Each row of a before or after table is a point. One or more steps were done to the points. Then noise was added and the rows were shuffled. The steps act on columns, c1 being the first. What was done? A step turns or swaps two columns, mirrors them in a line or flattens them onto one, adds a multiple of one to another, or multiplies or shifts one. Angles are multiples of 10 degrees, from the lower column toward the higher: turns from -170 to 170, lines from 10 to 170 but not 90. Use the fewest steps. Two steps may share a column if one is a turn and the other turns, adds or multiplies; they go together, in the order done. Otherwise the lowest column goes first.
In the rows, zero is written as 128.

Before (13 x 2):
[[177 172]
 [145  83]
 [131 177]
 [ 95 132]
 [140 163]
 [180  83]
 [127  92]
 [ 85  75]
 [184 168]
 [143  86]
 [108 124]
 [143 119]
 [199  69]]
After, 13 rows:
[[118 142]
 [ 88 143]
 [ 92 123]
 [167 185]
 [161 142]
 [132  98]
 [ 78  85]
 [ 67 197]
 [124 105]
 [ 80 144]
 [177 130]
 [ 84 181]
 [172 173]]
Steps: swap c1 and c2

Before:
[[112 178  96 109 123 129]
 [159 108 126  91 133 116]
 [113  81 130 121 132 141]
 [148 139 106 111  65 148]
 [135  97 249 106 126 124]
 [100 126 110 102  94  98]
 [100  93 106 110 122 103]
 [140 109  95 143 136  97]]
After:
[[112 178  95 108 131 121]
 [113  82 131 121 141 133]
 [135  96 248 107 124 127]
 [159 109 128  92 119 134]
 [148 139 106 111 148  66]
 [100  94 107 111 103 121]
 [100 126 110 101  98  94]
 [141 108  94 143  97 136]]
Steps: swap c5 and c6

Before, 13 rows:
[[115 104  69 110 195 135  99 154  87]
 [128 154 141  99  83 139 157 114 100]
 [144 136 148 116 154 120 152 193  82]
 [163 226 152 136 156 152 183 149 189]
 [182 155 174 136 141  80 133 137 182]
 [141 212 187 104 190 158 155 113 173]
 [145 203 154 161 147  50 144 123 106]
 [120 215 165  90 140 151 186 127 171]
 [ 97 194 195 156 155 144 177 120 156]
 [138 154 145  51 125 135 166  96 132]
 [170 134 121 113 148 173 134 124 104]
 [181 165 167 162 180  51 190 106 136]
 [ 92  98  70  96 151 179 149 159 100]]
After, 13 rows:
[[133 152 145  52  91 162 110  91 140]
 [105 203 152 161 103 175 197 125 146]
 [159 194 196 157 115 173  97 117  97]
 [ 85 137 151 114 134 152 127 195 144]
 [ 83 103  66 112 227  98 130 153 116]
 [101  94  70  94 147 132  76 161  93]
 [173 215 186 106 171 144  87 113 139]
 [ 99 154 139 100  58 155 107 112 128]
 [180 152 176 135 118 148 170 135 183]
 [174 213 163  91  95 172  89 125 118]
 [134 167 170 164  96 209 178 111 181]
 [107 137 123 116 156 118  81 122 168]
 [189 225 150 140 115 172  89 152 160]]
Steps: swap c1 and c9; turn c6 and c7 by -110 degrees; add -1 times c6 to c5

Before, 10 rows:
[[163 114 163 134  88 120  72  86 138 105  89 142 144 189]
 [135 117 123 138  94 120 147 151 149 159 176 121  69 109]
 [ 96  70 136  93 124 157 118  77 113 152 132  99 132 128]
 [157 116  82 160  90 105 158 144 174 131 156 134 131 132]
 [178 128 168 113  95 136 130  77 129  72  80 124 154 151]
 [135  85 110 126 161 176 140 135 122 166 131 113 101  94]
 [115 117 172  95 105 163 106 116 120 107  87 142 164 152]
 [111 117 102 172 106 156 159 131 122 169 136  99  98 102]
 [141 132 110 151 120 112 123 140 117 122 157 109 125 110]
 [ 99  51 149 113 123 183 115  71  79 122 128 156 125 129]]
After (10 x 14):
[[135  84 109 125 161 175 140 189 121 167 135 113 142  93]
 [162 115 163 133  88 120  72  42 136 104  32 143  76 188]
 [136 118 122 139  94 119 147 146 149 158 248 121  63 109]
 [178 128 168 113  95 136 128  35 130  71  10 125  84 152]
 [116 117 172  94 104 163 107  69 120 106  24 143 125 151]
 [ 99  51 149 111 123 184 114  82  79 122 127 154  83 128]
 [158 117  82 160  90 105 158  93 174 131 197 134 102 132]
 [141 132 109 152 119 114 123 129 116 122 200 110 126 110]
 [ 96  68 135  93 124 157 119  82 114 152 138 101  95 128]
 [111 118 102 171 108 156 160 125 122 170 149  98  86 101]]
Steps: add 1.5 times c5 to c8; turn c8 and c13 by 40 degrees; multiply c11 by 2.5

Before, 13 rows:
[[ 83 128 158 154 109  64 144 132 118 124 109 148 179 110 122 142  98  83
  163 120]
 [113 111 180 149  99 155 129  71  98 179  73 105 171  48 120 147  91 159
  114  97]
 [ 71 174 169 150  88  83 102 138 118 175 153 157 143 149  96 114 238  72
   59 121]
 [123 133 194  64 114 102  97 142 135 109 118  68 125 141 124 116 190 108
   91  68]
 [ 64 115 166 129 159  88 102 126  61 171 109 212 109 160 134 190 134  98
  204 148]
 [ 96  83 116 167 120 128 134 112  88 107 159 157  79 141 118 139 172 117
   84  39]
 [124 151 159 151 121 123 108 101  90 152  75 187 150 116 228 134  81 109
   69 128]
 [ 73 100 128 170 106 128 111 149 106 144 143 128 144 220 150 110  48 147
  167  74]
 [ 95 171 165 165 137  53 129 158 114 112  80 132 108 106 161  92  57 127
  159 160]
 [ 61 118 192 119  85 186 160 128 116 131 144 180  56  99 178 118 119 106
  136 114]
 [ 49 100 172 154 151 138 149 195 163 196  97 166 136 136 161 163 129  69
  164 175]
 [ 34 182 146 115 141  95  99  93  56 124 131  92 167 101 124 115 166  72
  124 109]
 [121 154 155 135 105  79  59 135 113 160 100 167  40 146 126 126 139  79
  182  59]]
After (13 x 20):
[[ 74  99 126 147 101 128 139 232  86 102 144 128 107  45 148 134  46 136
  167  71]
 [118 154 152 101 105  77 104 240 129 148  98 169   2 106 123  99 141 174
  181  59]
 [122 132 192  74 114 102  87 230 115 139 118  72  85 122 127 104 191 113
   93  71]
 [ 38 182 150 100 139  93 110 121 196 154 131  93 130 104 121  83 162 144
  122 109]
 [ 95 170 170 150 135  57 149 110 151 102  80 136  67 137 158  94  54 114
  161 163]
 [ 84 130 158 152 110  66 146 138 147 163 107 145 140 135 122 102  99 138
  161 122]
 [ 67 116 164 117 159  86 120  99 158 183 107 208  69  60 129 154 136 176
  207 148]
 [ 96  83 114 155 122 130 153 246 152 147 156 161  38  87 117 122 177 111
   83  39]
 [114 112 181 140  96 156 137 121 203 116  73 103 129 172 117 178  90 168
  115  95]
 [ 49 100 173 153 152 140 148 125  93 175  94 171  97 145 162 125 131 211
  164 177]
 [ 72 175 167 128  88  85 126 144 122 141 149 160 102 110  94  92 241 192
   62 121]
 [128 148 157 129 120 121 127 104 165 141  76 186 111 112 225 127  80 161
   69 130]
 [ 62 116 192 140  84 187 135 148 157 133 144 179  16 145 178 103 119 134
  136 112]]
Steps: flatten c4 and c7 onto the line at 40 degrees; add -1.5 times c20 to c8; turn c9 and c14 by 140 degrees; turn c10 and c18 by 110 degrees; turn c10 and c16 by -50 degrees; shift c13 by -40

Before, 12 rows:
[[112 150 202 139 114 158 135 134 165 134  90 185 126 143  58  75 137 104
   62 192 160  81 129 132  93 107 122 121 194 143 141  84 105 164  86 117
  140  83 167 175 204 161 208 185  91  74 108 114]
 [100 151  96  83 134  42 159 101  75 164 113 175 112 145 127 125 177 181
  160 190 156 141 124 150  80  88 175 155 111  85 153 149 131 138 170 108
   81 195 109  99 134 158 140 179 105  94 177 178]
 [109  69  89  96  96  44 100 127  92 135 144 118 184  91  77 157  91 169
  182 149  96 157  71 139  89  94 159  92 161 169  71  69 167 139  64  91
  128 136 141 152 120 161 160  69 175 112 115  76]
 [184 172  74 140 145 168 152  96 118 140  90 163 200 171 136  54 129 170
  185 193  85  99 161 128 147 118 159 102 144 140 127 189 125  75  79  90
   68 179  78  79 143  97 140 118 136  67 142  68]
 [149 108 160 172  95 108 140 178  82  92 190 174 212  94 122 133  98 106
  146 210 187 182 145  79 137 122 116 100 133 138 174 182 196 149 157 136
  139  67  74  65 192 160 222 128  72  95 128 192]
 [168  59 195 128 139 147 152 148 119  93 124 172 120 135  95  50 142  92
  112 167 116 116 103 114  80 151 115  58 104 122 139 173  95 105  76  78
  139 156 176 148 205 140 131 169 161 114  85  76]
 [143 143 138  63  98 145 194 145 184 103 121 162 211 135 111  55 120 101
  182 114 160  86 109  72  52  60 155  87 161  69 127 192 118 126  88  46
  163 170 111  75 106 115 112 173 177 177 158  96]
 [140  71 195  51 117 108 145  76  86  91  96 125 145 132 144 160 163 214
  156 141 182  95  89 138 142 154 155  93 183  94 131 123 114 164 127  80
  156 159  85 164  87  73 176 162 165 159  91 120]
 [ 69 127 143 175 111  80  99 108 132  97 124 123 144  90 115 146 153 104
  141 170  99  78 178 174  84 117 105 169 134 190 160 191 102 130 130  51
  147  78 177 112  95 157 127 149 127 152  84 166]
 [ 93  93 173 131 191 164  91 138 127  87 165 126 114 144  57  47  77  98
  134 160  95 189 149 187 146 102  89  86 207 164  94 127 155  97  67 147
   79  75 140 123  96  84 229  70  86  60  74 108]
 [ 70 117 137 119 160  60 149  76 143 163 152 177 167 179 182 143 124  90
  107 129 190 147 147 145 165 104 127 152 207 115 108 104 170 149  92 161
  121 136 124  93 124 135 118 156  79 102 138 120]
 [134 150 158 179 143  55 102 159 174 132 156 102 135  74 145  67 157 101
  181 216 167 202  76 137 145 128 179 124 137 197 107 155 106 133 183 136
   92 138 187 125 148  62 192 128 182 117 170 168]]
After, 12 rows:
[[140 144 109 168 104 144 194 144 186 103 124 161  63 138 110  56 119 100
  179 114 187  87 108  69  55  59 155  88 161  67 124 191 118 124  88  39
  167 172 112  77 106 114 115 177 180 175 159  95]
 [ 72 120 163 105 135  58 148  77 140 163 153 177 115 179 180 143 128  90
  108 131 205 147 143 144 166 103 127 152 209 113 109 103 171 150  90 131
  120 134 121  94 123 133 119 156  81 100 138 122]
 [141  71 152 141  65 108 146  79  88  89  96 124 130 132 143 158 165 215
  157 139 185  93  88 137 139 156 153  92 181  97 132 123 117 160 127  38
  156 156  82 168  86  72 175 161 164 157  94 119]
 [148 108 116 135  85 108 139 178  84  91 195 176  70  94 123 134  99 107
  144 210 213 185 144  78 137 122 117 100 133 138 173 180 194 149 156 170
  142  70  72  66 195 160 221 128  71  96 128 195]
 [167  55 172 161  76 147 148 150 119  93 125 173 133 133  95  51 143  96
  112 166 117 115 104 116  81 150 116  59 103 121 141 173  95 103  77 108
  137 155 177 148 200 140 133 167 162 114  84  75]
 [112 151 152 139  57 157 135 136 169 137  90 185 143 141  56  76 136 105
   62 193 155  81 129 135  97 107 126 120 192 142 144  83 103 164  85 135
  138  84 166 174 204 162 208 187  89  75 108 112]
 [133 150 158 133 111  53 106 160 172 134 154  98 132  73 146  65 158 101
  181 214 168 203  75 139 146 127 177 123 135 196 108 159 108 133 185 179
   95 135 189 124 152  61 195 127 180 117 173 168]
 [184 170 117 154 185 168 154  97 118 139  87 163  43 172 137  54 126 172
  184 192 114  99 163 127 148 118 158 102 142 140 130 185 121  75  79 128
   67 177  76  78 145  95 142 116 135  66 142  68]
 [101 150 118 130 157  40 160 100  77 166 116 176 152 143 125 128 178 183
  161 190 147 143 123 150  80  90 176 155 109  85 154 147 130 136 168  82
   78 195 111  97 135 158 141 176 107  91 176 175]
 [111  69  81 145 145  42 100 128  89 133 146 117  61  91  76 158  90 171
  179 150 118 155  71 138  91  96 161  92 162 169  72  70 168 142  63  87
  125 136 141 152 120 161 159  66 176 113 114  76]
 [ 67 130 123 194 106  81  98 108 131  94 124 120 106  88 117 148 152 104
  141 170 107  78 181 171  85 119 105 172 135 189 162 191 101 129 130 144
  147  78 175 113  96 158 126 151 126 151  85 166]
 [ 95  92 205 114 121 166  93 138 128  88 165 127 133 148  58  49  78 100
  135 160  88 192 149 186 147 104  90  88 206 164  96 128 155  97  65 141
   78  76 138 123  96  82 232  69  86  61  75 105]]
Steps: turn c3 and c5 by -60 degrees; turn c4 and c36 by 70 degrees; multiply c4 by 0.7; mirror c13 and c21 in the line at 80 degrees
